Every row gives one point. To make a cloud, some directions were put in groups of two or more. Within a group, all points are equally far from the middle, so they leave a hole (a ring in 2 directions, a hollow ball in 3). The other directions are filled evenly. Then the cloud was stretched, turned, moved and blurred a little. Count the holes, and give their numbers of directions, smallest first.

Cloud, 14 rows:
[[-33 -46]
 [ 53 -21]
 [ 10 -56]
 [ 36  42]
 [-18 -33]
 [-30   3]
 [ 29   0]
 [-12  48]
 [  6  -4]
 [ 30  55]
 [-33 -11]
 [ 21 -25]
 [ 26 -49]
 [ 22  47]]
Holes: 0

Cloud:
[[ 20 -13  26]
 [  4  -5  23]
 [-24  -1  18]
 [-23 -15   7]
 [ 33  -6   1]
 [-52  10  16]
 [ -8 -34   4]
 [  5 -37  39]
 [-20  11  28]
 [ -4  -4 -45]
 [-22  38  33]
 [-22  -9  -7]
 [  5  -7  20]
 [ 35  36  41]
 [ 53  38  15]
 [-35  42  -6]
 [-29 -31  43]
 [  6 -27   7]
 [  9  30  60]
 [ 13  -6  11]
 [-27  -8  16]]
Holes: 0

Cloud, 32 rows:
[[ 48  24  -2 -14]
 [ -9  22 -51  11]
 [-36  19   3  29]
 [ 38  -9  21   6]
 [ 33 -11  27  17]
 [ 20  11  36  32]
 [-36   7  15  24]
 [  2  13  43   1]
 [ 26 -15 -24  -5]
 [ 49  33 -18  -5]
 [ 29 -15  24  24]
 [  6  14  44   1]
 [ -6   7 -34 -19]
 [-16 -28   1  10]
 [ 20   4   1  52]
 [ 28 -18  20  24]
 [  2  17 -53  21]
 [ 32  17  26 -16]
 [ -4 -32  -2  14]
 [ 43  37 -28  18]
 [ 25  34   4  42]
 [ 28  52  -6  25]
 [-22  44 -28  12]
 [ 28 -23  -7   2]
 [ -2  60  -6  13]
 [  0  17 -54   7]
 [-26 -22   4  23]
 [ 24  13   1  51]
 [ 13  12 -37  43]
 [-26 -14  10  -1]
 [ 32  25 -36  33]
 [  2 -32  -3  11]]
Holes: 2 (2, 2)

Cloud (51 x 6):
[[  8  22 -23   1  19  -6]
 [-23   9  15 -38 -12   8]
 [-15   0  60  -4 -29  14]
 [ 29   6   9  37 -13  11]
 [-37   2  17  26  15  20]
 [ -2  10  49  -1 -19 -27]
 [ 25  41  25  -2 -33  10]
 [  9 -12  -9  -3   1 -31]
 [  8  28  31  -3 -17  47]
 [-31  41  11  18 -13   9]
 [-13  13  21  14  24  38]
 [ -7 -22  46  33 -18   5]
 [-15  -3  33 -33 -20  27]
 [ 28  44  28   3 -24   0]
 [  6  49  28   7 -30  11]
 [-27 -31  20   6 -14  24]
 [ 13  -1 -23  -6  10 -16]
 [ 11  25  58   7  13  -9]
 [  6 -21  49  20  12  -7]
 [ 10 -22  20  -1 -33  34]
 [-11  25  47  -9  28 -10]
 [ 37  24  20 -15 -25  -5]
 [-22 -15  47 -11 -19  29]
 [-27  -6  24  35 -26  -9]
 [-10 -11  52 -10 -31  20]
 [ 22 -32   3   7   3 -10]
 [-20  10  42   4  31  26]
 [ -7 -14  18  24  -3 -36]
 [-13 -10  58  -1 -28  19]
 [-37 -11   4   3 -26  -1]
 [ -6  -7  55  -9 -34  11]
 [-17   6  48  27 -10  35]
 [ 43  10  28  15  -4  18]
 [-10  27   1  33 -22  14]
 [-42  14   8  23  13   7]
 [ 27  27  47  12  14   6]
 [ 20  44  13 -17  19  -2]
 [ -2  22   4 -21 -39  13]
 [ 38  10  26  21  11  14]
 [ -5  11   5  25  36  10]
 [-12  42  -5   0 -19  17]
 [-15  46  -1  -2 -13  17]
 [ 16  11 -15  17  25   1]
 [ 12  -1  52  31  10   1]
 [-21  -3  39  38 -13  24]
 [ 28  17 -13   3  -6 -22]
 [-48   4  12  20   3   3]
 [ 24  20  26   0  31  20]
 [ 17 -14  50 -11  -7  -9]
 [ 24   0  25 -33   6  -5]
 [-16   6  22 -28  13 -23]]
Holes: 3 (2, 2, 2)

Cloud (75 x 8):
[[  5   5  22  19 -39  -4 -42  20]
 [ 42 -27 -15  -4  20   7   3  -6]
 [ 35   8  42 -22  -5  12 -15  -2]
 [-31  16 -33   5 -33  14  10   9]
 [-11  22 -17   8  19 -10  15  37]
 [ 50  13  22  -7   2 -11  13  26]
 [ 24 -25   6 -12 -18 -17  33  24]
 [ 36  27 -20  27 -21  12 -26   7]
 [ 31  10  19  38 -10 -18 -13  29]
 [ -9 -15  21  14 -23  -3   0 -39]
 [-18 -26  34   9 -13  -1  13  34]
 [-13 -35  21   5 -17 -35  18  -2]
 [ 31 -39   2 -28  17 -12  -3  11]
 [ -2   2  25  -7 -25 -12  -2 -43]
 [ 24 -10 -35  21  17  24   9  26]
 [  7  18  36  16 -23  26 -15 -13]
 [ 10  29  37  18   0   9 -11 -29]
 [-16 -16  -2  21 -29 -23  18 -19]
 [ 42 -11   7 -34 -17  -9  -9   6]
 [-10   1  22  19  20 -12 -10 -38]
 [  4  22 -16  37 -10  22 -30  24]
 [ -8 -36  13   1 -39  10   5  -6]
 [-21   0 -22   3 -17 -30  22  26]
 [ 26 -33  -5 -19 -14 -27  -3  26]
 [ 39  -9  11  20  23 -14 -36  -3]
 [ 46   1  27   0   2 -25  -5  25]
 [ 29  19   2  -3  28 -28  14 -23]
 [  7  -5  -8  -8 -16 -45 -23  18]
 [ 21  14   4  38 -45  -2  -7  26]
 [  1 -15  40   0 -40   0 -27  -5]
 [ 14  -2  25 -19  16  -4 -29  34]
 [ 17  50  -5  -6  22  -2   4   9]
 [ 16 -21  38 -32 -16 -11   9 -17]
 [ 49  -3   3 -11   8  -6  33  10]
 [ -9 -23  43  26  11  -9  -7  13]
 [ -4   5  -3  -2 -38 -26  16 -22]
 [  6  11  11  20 -20  37 -28   6]
 [ 37  19 -13   2  14  24   0  37]
 [ 13   9  -3   0  -1  -3  -8  60]
 [  9 -23  -3  12  19  35  -1   8]
 [ 10 -26 -24 -37  20 -10   8  17]
 [-17  22  31 -37 -20 -23 -19   7]
 [-46 -17   9 -21 -25 -15   4  -3]
 [  5   2  -6   2  31 -23 -14 -33]
 [-38  15  23 -19 -33  13  16   6]
 [  9 -43  -1  20 -27 -23  -4  10]
 [ 12 -20  27 -13 -16  11   1 -29]
 [-19   1  17  14  31 -15 -14 -24]
 [  5 -19 -29 -22 -12 -15  11  44]
 [  9 -38 -13 -18 -33  -5   7  23]
 [-40   1   8   1 -39   1  27  15]
 [ 30  19  18 -17 -32  -4  31  23]
 [-18 -25   6  30 -24  -8  12 -22]
 [ 22  -2 -48   6  15   4  -1  -3]
 [ 51  16 -11 -24 -10   8  -7  10]
 [  0   1 -23 -25   4  -3   8 -29]
 [ 14  25 -12  -9 -19 -11  16 -32]
 [ 17  -8   3   5  15  37  19  23]
 [-21 -26   8  17  19 -22  24   2]
 [ 12  -8  18  24  24  10 -35  13]
 [ 40   7  33 -28 -18 -17  13  -7]
 [ 19 -16  27 -32  15  -9 -29  18]
 [ -7  46 -16  30 -26  -8   1   2]
 [ -1 -19  32  -4 -35 -33   3 -17]
 [ 31   6   8  30  13 -34  13 -11]
 [ 32 -20 -11  21  12 -32 -27  10]
 [ 10 -26  18  15  28   2  11 -21]
 [-11 -10 -32 -28  -7  14   6  -8]
 [ 35  24  -3 -31  10  -4 -24  -3]
 [-21   0  43  32 -23 -11 -17 -15]
 [  8   7   2   3 -52  20   6  41]
 [-19  16  -3  -7 -24  -7 -12  53]
 [  7  11  12  -5 -40   5 -15  50]
 [-37   0 -26 -12 -34  15   4  17]
 [ 14 -25 -29 -32  16   5  14  26]]
Holes: 3 (2, 3, 3)
